Each row is a point. Each copy is the shape, with its points in the same order, turned, moved and blurred by noise. Is it also mirrored, or only turned?
In the rows, 128 means zero.

Shape, 8 rows:
[[130 212]
 [131 145]
 [125  77]
 [108 130]
 [ 69  89]
 [141 116]
 [128 145]
 [191 167]]
Copy 1 (8 x 2):
[[106 206]
 [113 149]
 [127  80]
 [108 126]
 [ 67  77]
 [131 122]
 [117 147]
 [174 173]]
Copy 1 is: only turned
Copy 2, 8 rows:
[[ 64 176]
 [118 140]
 [166  97]
 [118 116]
 [128  59]
 [150 133]
 [115 134]
 [139 205]]
Copy 2 is: only turned
Copy 3:
[[ 89  97]
 [137 143]
 [178 190]
 [132 168]
 [133 224]
 [165 150]
 [133 143]
 [162  82]]
Copy 3 is: mirrored
Copy 4:
[[ 68 178]
 [108 129]
 [149  72]
 [101  95]
 [ 97  48]
 [122 101]
 [ 99 127]
 [153 185]]
Copy 4 is: only turned

Shape (7 x 3):
[[191 146 159]
 [204 108 108]
 [ 93 107 165]
 [140 149 144]
 [ 95  99  91]
 [ 84  84 146]
 [175 104 130]]
Copy 1 (7 x 3):
[[212 146 150]
 [177 199 171]
 [117  85 152]
 [171 126 127]
 [ 82 155 138]
 [ 98 102 171]
 [166 172 179]]
Copy 1 is: mirrored
Copy 2, 7 rows:
[[105 183  72]
 [113 123  37]
 [ 89 137 162]
 [131 156 114]
 [137  79 139]
 [ 90 107 169]
 [ 97 130  73]]
Copy 2 is: mirrored

Shape (7 x 4):
[[104  89 151  96]
 [140 173  68  77]
 [139 147 124 153]
 [ 89 205  90 128]
 [152 149 154 160]
 [123  76 138 146]
 [177  58 129 170]]
Copy 1:
[[ 89  95 127 175]
 [136 148  47 112]
 [157 141 137 145]
 [175 181  74 169]
 [147 156 161 150]
 [126  80 157 170]
 [151  63 189 120]]
Copy 1 is: only turned
Copy 2, 7 rows:
[[132 131 168  93]
 [218 147  85 116]
 [163 121 135 173]
 [245 102 134 151]
 [150 140 152 190]
 [103 107 149 129]
 [ 65 119 111 163]]
Copy 2 is: mirrored
Copy 3 (7 x 4):
[[102 115 163  76]
 [148  84  77 149]
 [136 139 154 159]
 [ 98  81 114 197]
 [151 139 183 161]
 [109 169 163  98]
 [154 212 162  99]]
Copy 3 is: mirrored
